Each row is a point. Before rounding, the points of a table are all equally far from one centre. They may lie mostly on one side of it. Where is the centre, to within rounding?
(in the rows, 128 means zero)

Points (5 x 2):
[[122 171]
 [ 83 152]
 [141 164]
 [ 91 162]
 [ 77 131]]
Centre: [117 132]

Points (14 x 11):
[[ 78 130 116 180 122  66 128 143 158  95  85]
 [ 70 183 121 159 101 102 127 163 127 113 134]
 [112 149 168 175  96 112 124 179 134 140  63]
 [ 90 113 148 183 138 143 129 155 160 127  90]
 [ 84 188 170 170 132  87 148 188 120 111 102]
 [ 86 144 172 186 122  73 149 206 152  88 141]
 [103 170 174 134 134 130 165 138 131 101 120]
 [122 165 136 147 132 150 127 142 117  86 113]
 [ 71 115 175 154  78  85 129 125 129  89 111]
 [ 87 108 129 145 149 106 135 115 117 140  74]
 [151 179 109 149 102 107 121 150  99 121 141]
 [ 86 134 134 134 123 106 111 188 118  55 121]
 [114 136 131 160 105 139 133 175 141  63 130]
 [ 78 145 101 178  97 101 120 166 126  90  99]]
Centre: [119 123 151 158 127  87 128 160 120 121 126]

Points (28 x 24):
[[140 117 131 225 161  98  87 152 116  94 152 132 151  64  82 151 131 159
  183 123 140 119 144 126]
 [ 87 183 172 148 106 137 108 188 134 122 147 142 162 134  88 101  85 130
  119  81 124 144 183 148]
 [127 158 123 144 109  75  91 143 139 137 189 111 118 132 160 152 113 136
  130 150 113 173 142  79]
 [154 126 145 137 107  66 108 178 132 125 124 126 156 123 111 113 101  86
  125 100  62 135 183 131]
 [119 143 110 199  68 112 105 160 125 177 174 117 122  82  75 137 131 133
  138 159  60 173 148 149]
 [107 118 110 147 172 103 105 155 131 166 198 133 168 127 116 137 117 144
  146 130 124 166 119  92]
 [126 104 170 190 165 136  88 202 129 109 144 127 140 122 124 127 142 116
  165 109 127 144 157 115]
 [139 156 150 169 110  94  72 145 126 151 165  89 187  96 116 134 103 141
  134  69 148 162 101 147]
 [132 192 140 169 141 104 137 141 132 108 177  98 154  85 120 144 146 134
  112 141  47 139 124 147]
 [107 168 117 165 142  64 100 169 145 142 221 138 138 122  93 132 110 110
  126 106 122 120 178 137]
 [168  92 120 154 104 111 133 153 151 119 156 142 143 116 110 142 103 169
  158 156 109 184 110 110]
 [116 134 137 199 132 107  79 146 134 107 173 114 165  81  80 117 121 132
  153 124  62 160 192 167]
 [138 168 117 174  81  71 146 124  96 151 165 110 156 159  99 181  92 134
   92 105 125 157 138 120]
 [ 60 144 155 156  73  92  94 145 122 189 156  99 153 121  55 127 122 122
  136 121  82 152 163 137]
 [123 181 114 189  74  69  88 132  94 113 151  97 159  99  89  88  69 121
  132  89 107 100 148 113]
 [118 138 120 170 142 106 157 157 104 153 194 111  98 144 129 152 121 124
  147 127  92 115  95 120]
 [149 162 153 191 110 102  77 158 127 106 154 157 203 119  96 142 108 114
  172 132 106 186 131  97]
 [118 144 136 214 118 136 101 138 100 122 137  91  95 109  54 128  72 116
  152 122 104 159 128 117]
 [121 158 135 170 108  90  94 158 118  89 130 131  89  89  93 125 104 179
  172  60  93 139 157 124]
 [116  94 150 170 139  55  99 148 147 168 176  97 138 105  69 154 120 113
  126 124 114 147 155 147]
 [137 131 161 173 106  65  81 159 149 125 181 170 162  60 116 121  94 110
  103 151 100 173 126 118]
 [118 148 122 166 112 127  53 173 116 139 159  90 131 100 107 133 112 117
  119  94  70 186 178 138]
 [ 97 199 156 155  73  73 132 150 143 161 190 120 128 111 108 135 144 137
  134 173 123 161 134  93]
 [ 64 117 124 160 164  90  56 138 126 105 135 144 149  96 129 156 129 134
  146  81  91 130 126 126]
 [ 89 133 171 109 148 121 124 171 110 149 183 126  90  96 141 116 104 178
  123 115 115 135 147 130]
 [111 179 130 166 146 107  88 139 122 123 208 126 167 137 128 107 122 158
  132 127  71 177 159 130]
 [116 153 172 188 131 135  43 177 103  97 163 102 164  81 109 101 112 162
   88 144 107 124 139 136]
 [145 115 141 180 122  83 110 125 131 116 180  79 102 128 106 133  85 144
  141 158 118 167 152 155]]
Centre: [122 142 134 155 103 114 109 135  95 128 144 144 141 101 104 128 135 131
 128 129 125 130 145 131]

Points, 28 rows:
[[127 101 175  92 150 105 125 167  93 123  76 109 131 119 121 131 147  88
  147 113  68 145 161 102]
 [172 104 136  65 178  94 150 169 120 160 101  90 144 140 107 119 116  82
  174 133  99 176 139 101]
 [135 107 175 106 153 119 115 164 122 142  82  82 141  74  88 127 130  65
  164 134  81 132 121 107]
 [142 132 153  99 150  81  85 155 123 147  74  58 132 128  62 117 108  88
  169 146 126 138 106 109]
 [155 111 142  77 173  89 118 144 140 109 111 104 127  96  94 138 100  54
  147 131  85 167 143 127]
 [161 110 189 107 176  83 137 140  98 148  79  86 154  90  85 132 127  96
  142 153 101 178 107 126]
 [152 120 174  80 150 109 105 156 136 123  74  56 130 116  88 125 123  81
  151 144 124 180 114 153]
 [158  99 174  78 139  86 119 156 129 162  55 102 130 104  90 113  99  78
  150 144  96 164 128 128]
 [148 106 166  67 157 107 148 149 128 150  54  68 135 135 104 137  82  95
  168 126  98 125 116 118]
 [179 119 138  96 167  91 100 136 121 173  47  85 136 101  86 130 108  83
  142 147 137 130 106 142]
 [162 119 154  92 147  76 134 148 139 151  87  84 139 129  63 127 104  82
  137 143 116 152 144 162]
 [158 103 155  94 140  48 122 161 116 155  94  89 139 142 103 120 113  92
  131 131  76 186 130  95]
 [160 103 159  73 182  77 125 155 116 154  63  97 143 107 112 126  76  98
  157 150 108 126 116 129]
 [151 129 147  72 183  94 103 157 139 160  90  88 148 120  99 144 110  79
  147 162 110 167 152 123]
 [142 129 148 120 150 128 116 141 171 155  70  97 155 102 101 105 123  49
  133 130 102 174 118  92]
 [140 103 186 115 122  96 113 141 154 162  71 111 161 130  89 149 131  89
  145 134  81 152 150 123]
 [159  94 145  83 148  80 114 171 116 136  79 117 159 135  95 117 105 102
  150 139  81 187 142  93]
 [161 106 153  58 172  91 123 158 155 142  61 102 152 113  84 118 129 110
  170 128 111 161 133 112]
 [116  98 173  96 153  96  98 142 117 151  56  87 104 115 124 137 117  79
  120 123 124 147 130 110]
 [131 120 173  67 165  56 150 140 113 119  69  72 138  88 110 138 117  65
  161 127 122 156 133  99]
 [143 109 150  39 149  61 138 154 119 132  97  71 140 103  96 125 122  94
  139 132 132 164 140 128]
 [142  94 151 102 147  90 127 123  93 160  69  89 175 123  78 140 135  78
  113 157 125 145 125 125]
 [136 133 154  80 144  77  77 163 151 127  99 102 150 101 112 144 116  94
  141 145  71 114 146 101]
 [173  90 155  88 121  64  99 149 144 112  95  70 138 137 130 136 101  64
  173 164  91 158 143  95]
 [146 100 152  93 181 116  89 143 143 106  73 102 136 127  86 146 111  94
  174 153 114 164 127 105]
 [116 114 147  63 126 108 120 171 145 121 128  88 132 115 100 136 105  81
  173 141 107 166 138 152]
 [115  98 155  99 155  63 117 131 132 132  75  76 135 126 100 132 135  64
  140 138  79 150 158 113]
 [181 114 157 125 132  53  83 154 142 102 105  63 137 103 116 126 118  96
  150 148  77 173 148 134]]
Centre: [158 142 136 111 125  99 127 115 116 130  98 100 145 117 137 121 125 104
 165 129 116 145 120 118]

Points (29 x 24):
[[152 126  96  78 143 129 139 151 135 166 159 118 174  70 148  97 172  99
  148 129 122  87  88  81]
 [157 156 105 138 198 159 160  64 126 140 159  95 150 139 128  88 102 114
  167 110  85 115  66 103]
 [172 167 102 116 104 174 129 128 155 144 171 105 155  91 117  39 154 114
  149  77 120 144 110 102]
 [186 103 127  97 165 130 118  97 130 145 165 131 168 108 176  84 142 118
  123 105  68 144  62 129]
 [161 115 138 130 138 101 107 109 135 141 161 144 148 134 123  97 135 108
  104 107 113 136  43 112]
 [161 133 151 114 158 101 132 125 150 180 119  87 138 129 165  82 155  98
  111  77 138 112  97  90]
 [192 166  70 124 162 138 142  85 151 137 162 105 129 112 143  91 120 105
  132 121 100 115  57  90]
 [193 144 108 117 125 162 128 101 133 144 194  87 136 134 113  81 109 119
  156 118  94 109  42  74]
 [160 111 137 120 158 170 135 110 115 139 184  94 132  74 113  82 140 119
  122  67  97 149  91 126]
 [164 168 114 155 166 116 153 117 116 189 171  58 154 138 135 115 138 125
  134  95  90 125  54  98]
 [147 149  66 116 175 128 138 100 121 135 192  90 146 130 105 109 131 127
  147  98 133 102  68  96]
 [176 170 108 164 144 114 172  74  93 170 136  84 125  95 161 109 156 109
  170 140  99 104  54 112]
 [180 112  85 163 153 112 137  92 160 131 168 135 124 102 132  74 150 113
  149 123 134 129  91  85]
 [152 115  97  94 173 122 118  96 174 135 144 103 157 108 146  62 132 103
  153 123  96 145  63  94]
 [165 146 119 107 153 117 150  64 144 138 150  98 159 101 145  83 113  85
  123  94 102 164 124  93]
 [191 118 129 150 178 184 137  81 154 124 172 126 136 150 144  71 177 106
  142 103 116 134  95  80]
 [165 111  94 134 157 120 165  82 128 169 175  66 131  84 111  94 142  93
  130 100 100 119  94  88]
 [161 121 104 127 181  97 120  80  97 167 141  78 151 107 131 127 100 112
  136 124 115 143  82  94]
 [190  87  89 109 118 119 174  82 170 130 183  94 115 113 139  79 129 113
  130 133 118 156  91 109]
 [174 156 148 113 121 146 127 110 119 161 194  74 160 100 152 162 154 143
  148  85 116  91  76  93]
 [174 141 110 126 176 151 145  77 108 164 178 104 123 117 146  75 105 120
  118 102  94 101 114  95]
 [174  89  94 113 181 127 159  86 126 128 175  87 149  98 134  94 137 112
  150 125 102 139  77  62]
 [149 105  97 107 169 108 174 106 113 132 159  52 117 113 142  76 135 146
  125 107 104 138  95  91]
 [137 143  90 136 153 120 149  95 147 165 153  79  79  81 121 115 138 106
  148  94  87 120  84  81]
 [115 137 117 155 156 132 144  91 148 162 148  88 156  95 160 106 153  96
  117  89  89 126  62  89]
 [154 156 119  90 161 143 161  65 140 113 160 114 142 126 115  73 140  83
  132 103 133 155  60 112]
 [168 134 136 104 144  96 143  96 130 120 182  97 140 107 172 108 167 132
  126 109 114 127  92  62]
 [162  99  68 111 156 132 129 107 142 149 188  66  94 127 107  77 153 141
  143  88 101 141 108 133]
 [157 104 101 155 153 104 141 101 109 149 156  69 125 140 140 108 153 119
   89 106  95 126  65  97]]
Centre: [159 123 112 113 117 158 154 117 119 159 126 113 137 144 140 120 151 121
 172 112 110 139 102 117]

Points:
[[138 112 123 149 151 138 157 153 134 151 104 192 139 190 105 164 161 160
  131  80 160  81 123 131]
 [137  88 112 191 155 113 121 147 174 139  76 144 115 172 130 183 144 130
   56 101 121 105 140 131]
 [135 144 106 170 139 137 174  99 141 126 124 148 150 154 141 169 151 124
  111  54 140  57 169 120]
 [103 108 120 176 148 129 139 119  98 142  72 162 133 163 166 171 188 135
   77 119 140  87 153  97]
 [113 155 112 194 134 172 166 104 142 134 119 125 138 140 129 168 172 120
  106  80 149  70 152 165]
 [145 100 129 143 124 137 133 136 158 146  98 136  81 148 150 213 143 159
  116  88 123  64 141  97]
 [120  96 121 173 150 150 133 162 112 153  95 143 133 154 157 175 181 109
   80  79 151  78 158 105]
 [116 107 105 161 160 143 162 130 155 122 109 163 128 179 164 214 169 137
  114  56 129  63 156 139]
 [125 129 113 171 165 153  94 157  90 163  95 147 117 142 141 193 133 114
   90 106  83  51 123 138]
 [127  89  98 138 135 139 146 132 138 155  95 146  93 164 143 209 130 126
  121  90 125  69 102  96]
 [126 152 120 156 130 144 139 108 120 146 130 171 161 190 144 174 146 121
   93  94 161  64 126 121]
 [ 93 143 114 140 141 164 163 168 103 116 112 130 109 149 140 192 138 172
   81  76 148  82 109 136]
 [111  82 124 151 142 167 122 105 149 171 122 152 100 182 154 194 182 116
  108  69 151  87 152 102]
 [105 105 121 171 115 129 132 120 139 162 124 128 147 126 154 158 162 155
   99  68 134  57 146 133]
 [ 95 151 107 121 157 134 128 117 130 106 117 155 151 166 168 224 159 129
   75  48 110  74 147 144]
 [141  93  88 154 169 108 152 146 151 169 132 126 119 165 150 197 139 143
  102 111 119  67 148  73]
 [132 129 110 188 153 118 146 119 148 160 118 157  96 145 153 179 143 166
   91  90 141  55 150 122]
 [106 106  88 144 152 139 161 105 130 135  73 113  94 177  90 152 136 128
   77  91 114  94 167  88]
 [126 115 134 161 147 161 112 124 146 148 102 143 125 167 121 131 175 193
   94 103 105  41 135 114]
 [ 76 113 125 144 144 139 148 118  98 140 119 117 114 134 168 148 170 121
  107  76 164  67 157 125]
 [128 105  81 133 131 133 170 174 150 174 127 128 149 174 147 175 146 143
  109  69 113  77 142 110]
 [ 99 135 111 135 171 129 147 170 105 128 127 144  96 179 116 182 145 113
   92  56 145  76 146 147]
 [148 113 112 196 116 110 145 116 133 153 106 163 114 159 125 134 144 147
  109  83 114  77 165 124]
 [118 115 129 203 155 150 144 129 102 128 112 184 109 188 152 176 152 153
  117  72 147  96 115  75]
 [154 103 124 142 156 130 136 120 123 179 105 158 125 176 101 160 154 135
   86  88 130  59 149 112]
 [123 135 120 148 133 120 162 117 119 196 107 166 110 166 177 156 142 161
   90  84  88  85 128 115]
 [111 148 115 129 153 169 166 171 129 163 128 136 132 138 152 166 175 149
   90  57 110  56 152 123]
 [141 101 136 182 191  99 112 105 133 158 122 127 125 123 109 174 143 164
   57  58 119  98 151 103]
 [111 114 141 173 136 120 162 127 133 155 123 172 131 148 136 192 143 118
   64 104 106  78 158 132]
 [129 126 105 126 131 112 130 169 120 156 115 133 102 157 149 140 171 119
   83  66 142  81 123 126]
 [134 124 123 151 136 112 133 129 162 139 116 123 140 184 151 207 147 144
  123  93 159  56 133 150]]
Centre: [120 137 114 140 180 155 112 122 137 127 121 134 134 145 140 162 144 144
 133 106 105 148 143 122]

Points (28 x 24):
[[149 122  79 180 159 144 134 127 155 155 185 115 143 119 151 116 176  99
  130 156  70 108 118 113]
 [146 147 109 188 158 134 147 105 168 177 191  82 117 118 159 101 171 110
  141 120  63 103 148 133]
 [128 126 115 191 136 139 144 114 162 179 190  97 100 123 135  89 189 130
  100  99  78 120 140 104]
 [139 136 112 166 129 129 171 130 147 157 207  59 113 102 142 103 159 125
  117  96  69 131 128 136]
 [127 119 112 189 134 132 128 120 173 160 152 105 151 120 149  80 187 123
  135 119  75 108 133  93]
 [130 151 104 187 138 131 119 117 132 167 174 109 117 108 137  87 166 133
  135 127  74 108 137  99]
 [138 164 119 179 143 118 144 119 172 187 204 111 142 100 154 119 175 104
  124 108  79 123 127 118]
 [113 165 129 183 130 117 147 104 154 168 179  93 100 115 146 106 180 131
  138  95  89  99 146 123]
 [146 121  83 173 145 156 159 133 130 151 168  86 124 118 128  83 185 136
  144 111  59 115 134 130]
 [153 136 128 214 137 117 158 113 167 157 169  99 136  89 150  93 158 111
  143 126  91  99 113 108]
 [128 138 137 184 142 134 124 123 143 192 175  89 107 136 146  73 157 117
  114  99  59 117 128 104]
 [139 114 118 218 133 121 133 112 149 183 172 119 126  98 153 117 194 122
  117 114  67 104 137 123]
 [144 150 100 193 156 106 129 115 143 160 170  82 123 123 139  94 190 111
  136 102  71 122 128 122]
 [126 152 107 179 144 141 170 128 182 194 164  96 129 131 140 112 191  95
  135  94  71  98 119 114]
 [152 141 125 203 135 130 144  98 162 160 177  90 107  96 182 105 191 119
  113 102 101 106 148 123]
 [140 143  87 189 174 102 148 108 171 162 168 105 104 122 146 106 163 112
  126  99  68 137 142 120]
 [133 148 109 191 142 124 139 152 176 173 195  97 114 130 143 123 191 116
  125 125  79 126 122 122]
 [138 120 110 204 125 119 165 131 185 169 186  90 128 138 169 104 177  87
  126 123 112 123 125 107]
 [148 152 121 194 119 140 134 101 161 165 185  65 133 131 145 116 167 131
  120 101  70 114 100 111]
 [126 124 129 205 149 124 158 104 167 181 173  89 142 119 145  79 191 126
  125 108  78 119 127 137]
 [120 150 148 171 157 174 122 111 144 168 173  71 119 101 131  90 158 121
  121 110  64 104 112 133]
 [149 139 106 205 148 131 143 141 153 156 148  77 100 102 148  89 182 121
  153 114  88 103 147 141]
 [127 146 111 172 142 104 150 103 160 186 187  98 136 114 154 107 191 122
  127 105  73 107 139 109]
 [143 152 122 210 147 136 126 109 160 173 185  79 111 121 163  99 169 116
  120 116  78 108 143 117]
 [143 157  98 204 141 152 134 120 168 184 163 100 126 114 139 100 187 105
  121  99  67 103 142 137]
 [151 138 116 207 135 124 146 125 163 184 197 120 129  93 132 134 190 129
  140 110  95 137 144 107]
 [142 168 122 183 142 141 140 130 164 160 170 109 141 143 160  99 187 118
  144 123  69 137 130 103]
 [136 141 106 183 135 121 147  97 162 155 178  94 110 116 149  89 185  99
  126 116  72  90 122 114]]
Centre: [154 111 135 152 141 144 146 118 142 165 145 110 127 129 136 134 146 108
 124 107 111 125 133 137]

Points:
[[111 112 200 126  78 147 133 129 140 134 158 139 155 184 134 117  88 131
   96 149 130 171 167 127]
 [ 85 126 159 143  95 191  91  92 132 134 173 129 159 175 109 113 160 143
   78 130 122 132 158 131]
 [105 122 187 124 107 191  82 120 117  94 171 139 161 170 135 104 135 175
   93  96 126 140 163 131]
 [120 115 192 162 100 161  97 126 115 111 163 142 151 151 127 120 176 134
   96 141 163 102 147 104]
 [112 118 153 163  65 200  84 146 144 131 190 154 152 144 154 151 148 153
   82 133  99 127 184 140]
 [153 112 191 156  77 192  89 119 154 124 176 126 150 170 141 119 117 145
   91 126 105 118 181 117]
 [148 110 180 138  65 192  80 135 154 103 160 140 146 164 111 119 152 151
  100 103 135 155 155 127]
 [136 118 161 149  83 184  94 108 133 123 156 103 118 151 119 105 138 151
   93 119  99 125 136 169]
 [109 109 217 137  80 159 102 137 135 116 176 128 161 202 137 121 127 168
  111 138 156 126 129 109]
 [110 166 171 146  94 161  84 119 100 108 166 122 139 170 146 101 123 164
   81 167 156 137 164 143]
 [117 134 167 109  98 183 107  91 105 110 193 100 152 163 130  89 124 151
  105 140 156 134 189 138]
 [127  99 169 103 103 150  73 123 134 115 207  95 128 197 157 103 164 168
   96 110 138 149 121 118]
 [127 121 173 133  76 168 112  95 127  95 156 144 135 186 123  97 159 176
   87 160 129 134 178 119]
 [124 107 163 131  64 189  97 115 138 118 220 154 113 171 123 104 118 187
  106 161 124 151 183 123]
 [106  97 143 135  62 170  80 119 112 124 167 155 117 169 131 118  94 146
   91 119 116 123 150 126]
 [109 150 154 159  77 176  61 115 143 137 180 156 178 179 132 115 175 143
  131 129 128 159 159 108]
 [111 131 187 125  74 169 103 121 148 161 156 131 167 158 157  91 160 119
  123 107 108 116 147 137]
 [104 129 186 156  96 176 137 144 151 132 150 119 119 188 149 103 173 156
   77 130 155 159 163 117]
 [ 99 123 183 155 104 185 102 130 138 108 170 135 158 198 141 127 156 153
   63 124 150 136 150 130]
 [ 85 122 123  97  82 198  85 141 119  89 208 127 161 166 119 117 136 124
   95 133 116 163 164 149]
 [103 120 165 129  51 161 102 103 114 116 195 139 134 178 145 114 135 135
   68 141 117 156 137 125]
 [120 135 173 110  97 172  53 100 159 125 181 123 144 172 151  77 156 157
  101 117 154 135 138 108]
 [122 125 173 152 103 193  75 127 158 129 171  93 133 212 114 135 140 144
  108 126 101 130 133 126]
 [120 110 161 138  94 136  82 109 114 110 179 136 141 181 135 122 128 166
   84 114 136 153 153 175]
 [112 136 172 119  89 177  96  99 126 141 200 160 152 191 162 126 115 139
   71 136 115 133 143 136]
 [146 103 159 147  75 144 111 100 143 122 178 131 124 175 110 106 169 167
   92 136 129 166 167 157]
 [106  98 165 129  97 181  95 126 128 147 152 133 161 180 139 115 142 183
   95 132 122 144 156 180]
 [115 127 183 156 100 193  85 131 135  95 174 127 133 208 147 109 150 157
   93 128 143 115 170 114]
 [ 98  94 174 165  88 166  80 124 136  99 193 140 139 187 134 123 144 112
  128 160 147 105 135 108]]
Centre: [119 133 131 124 111 151 123 148 155 118 184 126 143 147 143 125 133 159
 126 144 123 135 145 112]
